Each row is a point. Each table stands for the endless flat space through its points: a line for two points, a plane for three, and so on. The two share one point or none. Which?

First:
[[ 10   5 -13 -25]
 [ 35  10  12 -50]
 [  1  14  -4 -10]]
Second (2 x 4):
[[ 16   9   1 -20]
 [  4  18 -17 -17]]
They share: no point

First:
[[  8  -6  17  -6   1  -3  12 -31]
 [  2  -2   8  12 -14   1  -1 -25]
 [ -2   0   3  16 -17  -1  -6 -27]]
Second, 4 rows:
[[  7  15  -3   5 -23   7   0 -41]
 [ 18   4   8  12 -14   1  15 -29]
 [ 11  -9  29   1   1   7   0  -1]
 [  9   0  10   5 -14   5   9 -31]]
They share: [ 10  -6  18   4  -8   5   9 -21]

First:
[[-13 -26 -21  -7 -12   4 -12   9  15  -5  -3]
 [ 17  -5 -32  -3  -1 -21   8   2  15 -10   4]
 [ -7 -14  -5 -27 -15  -1  -8  31   2 -19 -25]]
Second:
[[-18 -33 -44  13 -31  -2 -24  31   4 -33   4]
 [ -5 -31 -51  23 -11   4 -10  26   4 -36  -1]
 [-11  -8 -30  -7  -4  15  -5  28  19 -24   2]
 [-21 -12  -2 -55 -14 -17  -3  12  -1 -10 -22]
 [  8   3  -9  -2  -2  -3   4  12  40  -2 -15]
 [ -7 -11 -24 -12  13  13   8  20  15 -31 -13]
 [  9 -27 -21   3 -13 -33   1   0   6  -9 -32]]
They share: no point

First:
[[-19 -16  19   4  23   8  -3  23  -9  13   2  23 -26   5]
 [ -9 -33   3  13  23   1   2  17  10   3  19  14 -23  19]
 [  1 -17  -7 -26 -31 -48 -14 -13  32   8  36 -13   1  15]
 [-34  14  40 -32 -14   3  -6  24 -22  28   1  31 -22 -21]
 [-35  18  31 -49 -37 -17   5  15  -7  16  19  18  -8 -11]]
Second (7 x 14):
[[-14  22   9 -17  -1   6  -9  13   7   7  13  18 -14  14]
 [-19  21  38 -14  10   4  -9   4   5   4  32  25 -41 -27]
 [-31  13  21   5   9  -5  -4  -1  -2  16  30  20 -17 -18]
 [-44 -37  29  -2 -15  -1  25  20  -9  33   8  -9   2 -11]
 [-35   7  24   8  18  10 -19  18  -9   5  29   4 -13  10]
 [-44 -10  22  -1  -4   2   6   5  -7  26  21   7  -3 -13]
 [-31 -31  34 -10   2  -4   0  25  -9  10  25  11 -25  -5]]
They share: [-21  -9  18 -15  -4  -5   1  17   0  12  17  18 -18   2]

First, 2 rows:
[[ -5 -25 -17 -20  10 -29 -12  20   8  -3   0 -16   6  20   7  14   7  18
  -26  21]
 [ -5  -7 -11 -17  16 -14   6  11  11   6   9  -1  21  14  13  14  -5   6
  -14  18]]
Second, 3 rows:
[[  1 -16 -25  -4  14 -24  -5  10   2   6  24 -18  15  23   2   8   0  20
  -29  18]
 [-13   3   5 -32  13  -6   6   6  22   2 -14  -4  14  13   6   9 -14  -3
  -10  22]
 [  2   0 -13 -20  25 -15   0   0  16  14   1 -19  26  25  -6   6 -17  12
  -22  28]]
They share: no point
